Rows are points. Each table stands for the endless flat space through its points: a line for two points, a plane for three, and so on. The two share one point or none. Which?
In the rows, zero is written as 128.

First, 2 rows:
[[165  83 151]
 [149  97 135]]
Second, 2 rows:
[[141 103 134]
 [142 106 130]]
They share: no point

First (3 x 6):
[[128 117 135 143 116 155]
 [ 94 165 137 159 106 125]
 [108 152 150 158 106 125]]
Second:
[[122 162 168 146 134 152]
 [112 106 128 154 108 119]
 [120 146 160 147 133 143]]
They share: [116 138 144 152 110 137]

First, 3 rows:
[[119 145 163 121 105 125 105 134 102]
 [111 141 168 126  94 135  97 145 100]
 [121 146 162 116 113 118 108 127 109]]
Second (3 x 9):
[[131 165 162 126 137 109 142 142 131]
 [155 149 150  98 137 117 114 126 119]
 [126 145 147 106 112  94 107  77  76]]
They share: [135 153 153 111 127 105 121 112 106]

First, 4 rows:
[[151 152 141 132 123 117 126 135  86 196 106]
 [117 177 134 116  77 166 165  83 151 149 161]
 [141 156 149 110 101 151 168  89 142 146 134]
 [126 156 143 113  92 166 183  74 166 131 158]]
Second:
[[101 164 102 109 121 118 180  91 182 190 100]
 [133 114 155 110 112 143 160 140 120 143 131]
 [155 173 121 126  97 133 179  92 145 177  93]
 [102 129 153  99 101 162 143 132 125 161 140]
 [105 125 142 103 124 136 157 127 145 153 134]]
They share: no point

First, 4 rows:
[[122 169  82  74 125 109 126 102 124 108 156 103 117 110]
 [101 140 106  83  97 118 192  98 108  95 179 130  64  98]
 [110 165  85  91 109  94 107 110 112 114 154 115 117 111]
 [ 96 142 106  95  87 109 179 106 103  96 175 134  67  98]]
Second (5 x 14):
[[ 65 178 100 107  98  95 126 116  97  85 159 118 101 107]
 [115 122  86  89 104 109 108 158 117 103 183 142  89  89]
 [ 75 156 115 114 112  99 145  95  97  93 178 146  97 119]
 [113 140  88  91 102 103 130 130 115 117 167 138  93 107]
 [ 95 139  86 105 124 127 158 123 134 133 143 158 113 139]]
They share: no point

First, 2 rows:
[[121  84 136 125  85 135  96 151 105 149 123 137 161 135  95 113 105 151
  120 161]
 [139  96 128 111  95 127 108 153 107 139 109 129 155 149  95 113  99 137
  130 157]]
Second (6 x 20):
[[108  97 129  54  91 150 126 117 132 162 132 113 151 146 137 129  65 126
  128 148]
 [111 121 162 113  44  95 102 121  72 166  72  82 160 146 130 108  97  90
  153 191]
 [181 113  93  76 145 136  93 152 138 133  99 155 128 163  81 104  98 167
  123 139]
 [157 100 139  81 141 160 135 171 164 120 114 135 183 158  91 142 108 149
  132 124]
 [165 114 116 133  85 104 113 184  54 122  77 122 123 147  80  92  92 127
  128 167]
 [160 146 119  40 130 145  88 129 134 164  73 128 118 145 120 107  86 160
  121 148]]
They share: [148 102 124 104 100 123 114 154 108 134 102 125 152 156  95 113  96 130
 135 155]

First (4 x 24):
[[112 125 157 107 118  88 151 135  85 111 164 172 147 128 106 151 103 163
  123 126 123 142 144 115]
 [108 143 159 127 104 114 145 131 117 123 160 156 159 156 100 143 115 163
  107 106 141 144 128 121]
 [112 129 149 113 112  96 145 145 101 123 162 170 153 140 106 149 101 169
  113 120 129 134 128 131]
 [ 90 166 130 149  55 177 136 137 181 113 126 124 173 182  67 159 109 127
   63  92 148 179  84  98]]
Second, 5 rows:
[[ 83 172 169 123  95 106 134 110 121 108 178 135 192 148  84 175 136 150
  128 112 139 137 138 106]
 [ 98 128 153  92  55 104 161 114 142 125 140 167 169 153 101 148  98 114
  107 152 136 172 139 128]
 [111 111 142 111  97 137 160 148 124 130 148 169 141 169  91 139  76 154
   91  97 122 163 109 114]
 [116 126 138 124  46 124 131 117 117 152 171 151 142 183 121 128  71 148
   99 143 111 173 111 134]
 [116 126 112 136  52 102 135 113 149 130 143 189 146 139 111 114 101 154
   91 137 137 173 149 144]]
They share: no point

First, 3 rows:
[[ 89 122 159 109  99 113 153 163 108  72 151 146 137  70  78 109 158 136
  139 140 141 127 169 110]
 [ 95 128 135  97  90 131 165 166  90  84 172 140 116  91  90 118 134 145
  133 128 153 109 148  89]
 [126  89  71 100  91 174 152 124  87 136 148 139 115 137 122 132 115 179
  152 116 135  86 157  88]]
Second (5 x 24):
[[ 97 112 103  87 106 150 137 160 110  83 145 166  98 115  73 130 151 152
  144 137 131 119 185  84]
 [100 113 132 112  99 148 169 134  87 101 163 131 144  97 112 127 115 155
  142 133 150 109 144 113]
 [ 96 115 133  92  98 152 154 114  93  69 178 127 133 110  98 143 103 125
  153 143 125 127 146 132]
 [ 90 127 130 125 119 163 163 135  74 104 167 148 144  98 111 133 109 156
  131 141 164 110 159 124]
 [ 99 122 125 118 106 151 155 139  79 104 165 145 134  98 106 124 121 151
  135 133 153 106 162 117]]
They share: [105 110 119 103  94 141 155 148  96 100 154 142 124 101  98 120 136 155
 143 128 141 107 160  97]

First (3 x 24):
[[125 130 140  99 128 127 116 145 145  98 152 150 145 103 153 126 101 110
  116 154  95 138 128 111]
 [105 138 135  99 142 133 121 137 150 110 160 136 163  83 159 117  88 126
  120 139 113 148 113  98]
 [101 132 128  91 146 131 122 141 149 118 158 134 165  75 165 118  89 132
  126 142 117 144 108  99]]
Second (2 x 24):
[[138 119 138 100 142 149  94 136 157 127 151 165 144 106 144 127  76 133
  100 166 108 121 138 101]
 [110 143 142 104 130 125 126 140 145  91 159 137 156  94 156 119 100 109
  120 138 100 153 118 105]]
They share: [117 137 141 103 133 131 118 139 148 100 157 144 153  97 153 121  94 115
 115 145 102 145 123 104]

First, 4 rows:
[[179 164 145 144 126 175  99 153 143 129 142 122 139 119 139  94 144  91
  116 123 122  71 149 142]
 [174 167 178 153  95 150  79 138 132  94 163  87 149 135 126 118 148 129
  126 104 130  90 156 157]
 [147 144 119 120 137 171 116 164 165 132 127 132 118  89 140 106 104  81
  114 105 110  94 119 102]
 [177 165 155 138 125 171 101 149 138 117 154 117 133 116 134 109 137 102
  114 117 116  82 143 147]]
Second (3 x 24):
[[120 157 178 144 107 191 127 161 163  73 148 129 112  67  94 108 138 112
  145 105 145  92 182 169]
 [146 135 142 112  93 149  91 188 155 111 160 101 155 117 152 129 143 125
  118 118 123 123 127 113]
 [160 167 148 164 127 161  97 116 153 113 118 109 117 107 114  93 103  87
  130  80 125  67 147 129]]
They share: [153 151 145 138 110 155  94 152 154 112 139 105 136 112 133 111 123 106
 124  99 124  95 137 121]

First (7 x 24):
[[138  67 145 109 195 129  68 163 164 130 135 120 123  81 155 167 160 128
  148 117  84 196  63 112]
 [108 135 138 145 151 153 108 163 131 115 122 105 163 132 115  64 131 169
  157  93  69 134 138 190]
 [140  60 135 134 151 117  71 137 148 137 153  77 123  62 108 142 146 161
  103 126  93 166 113 122]
 [121  76 174 126 134 124  93 138 109 172 108 105 156 100 111 108 131 141
  173 105  44 185 105 166]
 [138 103 152 112 186 152  63 209 181 122 123 146 134  80 153 128 139 123
  179 127  80 183  77 116]
 [134 101 132 179 145 136 104  99 118  99 112  34 124  93  77 162 167 168
  102 113 108 125 125 130]
 [114  96 130 118 195 136  89 155 152 116 142 113 136 124 154 121 157 159
  147  98  69 179  87 156]]
Second:
[[167  68 137 132 161 153 100 154 144 111  94 102 164 115  98 131 113 156
  130  67 116 135 104 172]
 [120 146 178 146 176 142  89 184 174 158 108  86 198  95 128 132 126 128
  141 105 101 112 154 171]
 [120 118 153 128 176 106 130 165 112 141 118  94 170 110 140 131 131 132
  164 113 128 122 112 171]
 [157  95 116 153 152 120 111 146 116 130 108 121 152 150 105 150 128 113
  163  78 102 151  71 189]
 [145  85 147 128 157 113 145 141  89 114 109  87 146 123 118 124 126 146
  157 109 130 136  92 163]
 [124  72 126 130 163 163  64 137 152 106 136 114 135  65 121 124 174 149
  110  79  81 156 115 129]]
They share: [131  96 143 137 161 139  98 147 133 122 121 100 151  97 120 128 148 138
 136  96  99 142 112 152]

First:
[[146 115 141 143  91 102 126  97 143 102 115 156  85 158 175  87 156  75
  144 164 138 146 136 132]
 [120 107 197  84  88 120 154 113 118 127 168 136  92 154 129 161 116 112
  116 154 170 147 155 144]
 [133 102 166 142 133 156 191 123 129  80 158 173 144 108 137 115 142  89
  148 135 124 130 150 108]
 [101 106 189  75  97 136 155 119 123 132 166 154 105 150 133 157 127 117
  101 120 174 154 136 162]
 [ 83 121 156  76  74  77 114 117 125 154 140 141  61 204 165 120 126 123
   75 128 193 191 116 179]]
Second:
[[110 117 167 115 102 110 149 110 133 128 138 166  89 149 158 118 144  89
  114 125 155 141 143 146]
 [107  88 181 105  93 133 112 120 141 124 152 137 116 183 170 137 136  81
  117 137 163 134 122 140]
 [113 106 165 109  99 119 126 108 129 116 148 151 102 167 162 123 132  97
  119 141 151 148 128 144]]
They share: no point

First:
[[111 147 118  92 169 147 121 164 104 127 106 117 111 136  81 143  94 158
  150 140 119  65 150 124]
 [123 168 149  99 163 170 140 131 110 127 156  77  71 186 105 116  86 151
  129 171 143 129 157  78]
 [139 172 117  95 174 134 145 135 129 157 119 114  87 164 121 153 114 137
  144 141 123 125 141  91]
 [125 173 146  84 181 161 137 148 122 123 140  87  77 168  93 125  78 148
  126 170 129 107 164  88]]
Second, 6 rows:
[[142 146 110 103 156 182 151  73  98 103 110  67  87 121  71 141  99 151
  170 128 199 104 112  68]
 [111 132 126 108 149 170 144 135 120 145  96 104  93 131  83 156  82 136
  149 136 149 113 143 107]
 [175 140  88  55 119 108 109 151  83 154 168 109  41 197 176  86 106 155
  189 156 113  95 139  86]
 [146 129 110  88 125 125 125 163 132 162 130 117  91 156 134 123  83 153
  181 145 124 110 146 117]
 [135 146 109  87 145 119 103 170 116 161 146 123  66 198 162 119 100 149
  162 138 111 102 147 113]
 [ 89 153 131 117 189 200 128  97  86 114  96  85  52 159  77 164 101 121
  116 117 173 100 133  82]]
They share: no point

First (7 x 24):
[[198 140 177 206 141 145 140 124 121 155 192 138 174 165 155  92 179 145
   98 145 115  95 185 148]
 [129 111 128 173 133 193  59 117  48 143 176  83 193  75  76 138 119 173
   82 108 137 143 166  85]
 [137  72 138 165 109 128 151 114 160  72 138 119 147 148  87 124 106 126
  100 140 128 105  85 117]
 [162  98 199 182 130 127 177 103 169 119 195 106 135 173 137  90 190 121
  144 174 128  93 142 128]
 [164  82 178 136 121 156 109  88 117 119 224  82 159 110  99 103 182 180
  122 144 139 141 151  91]
 [148 122 123 214 131 165 101 143  93 133 140 130 190 129 100 131  93 146
   56 108 125 106 141 130]
 [140 133 129 170 140 154 129 104  87 118 125 124 167 136 126 132 137 102
  128 144 101 103 171 118]]
Second:
[[133  65 164 185 122 167 146 111 102  70 153 142 181 202  96 145 167 127
  114 142 132 121 165 127]
 [133  99 160 166 108 153 157 101 117  98 159 118 152 166 120 103 165 126
  112 135 133 103 155 124]
 [131  58 175 216 144 148 138 106 115 101 180 119 170 164  84 123 161 106
  137 141  83 100 126 121]
 [195 147 182 156 161 172 110  59  98 102 161 119 131 123 126 127 167 120
  121 120 105 127 141 152]
 [159 115 146 167 140 147 107  90 115 141 165 123 153 112 120 126 147 128
  147 157  96 126 157 121]
 [197 165 114  85 148 133 113  94 105 117 127 129 193 138 174 140 139 158
  113 159 126 126 213 105]]
They share: [155 113 152 158 133 146 132  95 114 114 159 119 161 143 126 117 155 128
 125 144 111 111 159 120]

First (2 x 24):
[[139 109 151 113 156 106 124 131 144 118 160 108 148 156 123 146 123 135
  164 160 151 122 116 115]
 [121 111 147 105 170 100 130 117 158 108 168 100 152 162 115 140 139 139
  172 176 163 122 112 111]]
Second, 6 rows:
[[165 124 147  85 145 121 132 157 152 100 147 119 150 141 132 170 128 170
  184 156 177 130  94 166]
 [151 116 175 145 143 135 108 135 110 132 135 111 144 137  98 122  90 164
  152 182 121  92 120 112]
 [156  95 141 114 140 117 169  98 124  91 152 114 156 153 130 162 144 143
  146 152 158 124 148 117]
 [163  93 139  96 144  92 166 106 151  93 164 100 159 176 144 165 148 110
  159 142 147 134 135 105]
 [181  78 151  91 144  79 151 130 174  94 163  89 182 180 143 195 141 122
  155 133 158 161 118 121]
 [191  99 169  89 141 112 126 163 173 101 147  92 177 144 126 181 121 188
  173 170 152 135  83 145]]
They share: no point
